Each row of a before or after table is a point. One or more steps were done to the points. Then noise was added and the rows were shuffled. The steps act on how far a point lies along the listed directions, d1 being the first. What was done? A step turns or swaps two directions, mirrors them in a line or flattens them onto one, adds a multiple of one to another, or multiplies one. Angles are multiples of 10 degrees, from the lower direction toward the higher: turns from -170 to 170, lines from 10 to 170 but not 90. Use the fewest steps. Two steps may share a direction if one is a turn and the other turns, adds or multiplies; they go together, in the order done. Otherwise the lowest direction goes first.
In the rows, 128 means zero.

Directions:
(1): [ 86 149]
(2): [149 170]
Before (14 x 2):
[[100 133]
 [118 182]
 [157 135]
 [126 124]
 [115 125]
 [190 214]
 [120 192]
 [ 92 101]
 [185 142]
 [189 172]
 [135 131]
 [164 126]
 [102 188]
 [150 156]]
After:
[[135 184]
 [134 180]
 [130 149]
 [129 130]
 [128 129]
 [135 190]
 [131 158]
 [130 140]
 [128 124]
 [135 177]
 [138 219]
 [124  98]
 [127 124]
 [129 132]]
Steps: flatten d1 and d2 onto the line at 70 degrees

Directions:
(1): [107  99 173]
(2): [ 76 129 104]
(3): [140  78 102]
Before (10 x 3):
[[ 88 108 115]
 [169 105 144]
 [169 108 101]
 [ 79 127 164]
 [187 132 159]
 [113 150 144]
 [ 94 145 184]
 [108 178 203]
 [ 78 152 170]
 [ 78 127 118]]
After (10 x 3):
[[173 133 138]
 [ 90 103 157]
 [ 80 111 139]
 [ 76  96 164]
 [101 104 165]
 [ 67 111 137]
 [124 111 159]
 [200 144 131]
 [168 148 107]
 [119 124 133]]
Steps: add 0.5 times d2 to d1; multiply d3 by 0

Directions:
(1): [138 154 115  69]
(2): [151  70 116 109]
(3): [ 79 119  84 125]
(4): [ 91 112 175 104]
Before:
[[ 96 135 171 200]
 [109 146 167  94]
 [138 109 107  96]
 [105  89 139 105]
 [ 82 192  75  94]
 [159 135 126 150]
 [109  89 180 150]
 [108  81 162  86]
 [140 132  91 113]
 [109 121 103 129]
 [177 139 156  63]
 [165 164 134 163]
 [146 150 156 182]]
After, 13 rows:
[[127 111  93 115]
 [200 105 135  89]
 [158 174 104 148]
 [ 85 148  85  51]
 [101 187 171 171]
 [139 134 168  87]
 [132  88 114 116]
 [145 181 135 164]
 [131  79 182 115]
 [101 118 116 125]
 [113  90 161 123]
 [148 142 109 151]
 [121 127 190 164]]
Steps: turn d1 and d2 by 40 degrees; turn d3 and d4 by 30 degrees

Directions:
(1): [ 71 101 120 130 152 172]
(2): [105 148 134  55 136 111]
(3): [142  86 147 101  75 154]
Before (12 x 6):
[[136 121 148 106 124 126]
 [198 162 128 137  96  73]
 [200 146 144  93 100  98]
 [176 139 146  76  61  70]
 [161 123 159  98  83 107]
 [144 109 128 148 102 162]
 [119 144 125 114 143 152]
 [130 163 139 125 137 111]
 [192 107 138 193  69 151]
 [191 123 148 112  58  94]
 [ 96 147 123 151 162 142]
 [135 156 129 145 143 105]]
After, 12 rows:
[[122 147 130 110 145 147]
 [135 102 133 142  99 171]
 [ 87 156 119 143 169 131]
 [173  88 139 195  70 176]
 [168 115 160 108  75 115]
 [141 118 148 106 121 123]
 [136 159 124 158 150 103]
 [199 150 127 170  95  85]
 [211 134 144 117  91 107]
 [134 163 136 134 141 110]
 [193 124 151 101  46  77]
 [195 102 152 133  45 110]]
Steps: turn d1 and d2 by 20 degrees; multiply d3 by 1.3

Directions:
(1): [115  75 125 171 163 178 120 140]
(2): [ 66 165 178 133 147 133 138 153]
(3): [136 134 163 102 150 161 109  58]
(4): [132 183 102 178  99 166 126 111]
(5): [106 152  74 101 170 129  81 137]
Before (9 x 8):
[[104 112 137 107 124 107 162 156]
 [ 99 118 186 154 141 158 146 136]
 [109  93 185 178 135 168 160 128]
 [139 128  74 132 114  98 150 138]
 [153 102 121 138  89  61 153 165]
 [118 136 241  77 152  91 146  95]
 [ 97  77 172 129 173 123 141 143]
 [163 129  33 114  88  81 116 129]
 [111 157 115 136 109 105 141 161]]
After, 9 rows:
[[169 117  64 159 131 168 109  91]
 [137  95 121 130 113  99 146 162]
 [ 39 139 150 109 152  85 139 191]
 [164 167  98 159  92 129 133  90]
 [139 141  95 115  93 111 151 128]
 [ 89 131 113 127 144  99 156 165]
 [117 149  77 118 124  62 111 174]
 [206 148 127  76 109  85 112  44]
 [177 108  87 151 109 155 117  94]]
Steps: mirror d1 and d4 in the line at 30 degrees; turn d2 and d5 by -140 degrees

Directions:
(1): [147 132 183 140 115 193 127 138 171]
(2): [170 159 124 176  96 123 136 174  86]
(3): [172 151 110  81 163 128  85 167 144]
(4): [154  91 161 132  93  66 100 128 158]
(5): [147 151  99 121  79 150  86  70 121]
Before, 12 rows:
[[145  74 195 156 115  85 138 198 172]
 [131 140  55  68 187 132  75 107 122]
 [109 125  78 143 153  84 139 150 100]
 [151 161  88  92 169 137 112 206 103]
 [133  80 156 144 143  11 148 201 104]
 [ 88 101 187 154 155 170 161 147 166]
 [158 129 162  74 140  63  79 186 158]
 [176 104 127  80 158 107  89 142 165]
 [133  88 121  92 148 119 113  75 132]
 [122  93 128 158  80  49 106 138 120]
 [110 133 133  95 102 139 115  80 147]
 [127 163 130  68 153 154 111 127 148]]
After:
[[105  97 104 112 108  66  92 115 132]
 [114 111 171 111 120  80 122 134 144]
 [156 104 150 135 133 110 144 152 126]
 [ 91 109  78 127 155  90 128 122 118]
 [176 117 129 152 130 100 149 152  80]
 [138 139  81 164 141 109 133 155  62]
 [ 76  59 132  78 176  49 124 113 158]
 [128 162 143 134 123 134 146 155 114]
 [113  65 184 105 140 107 123 136 202]
 [ 82 120 103  91 144 136 130 114 121]
 [151 163 136 143  96 120 137 169 108]
 [109 112 179 139 159 159 146 163 166]]
Steps: mirror d2 and d5 in the line at 70 degrees; multiply d3 by 0; multiply d4 by 0.7
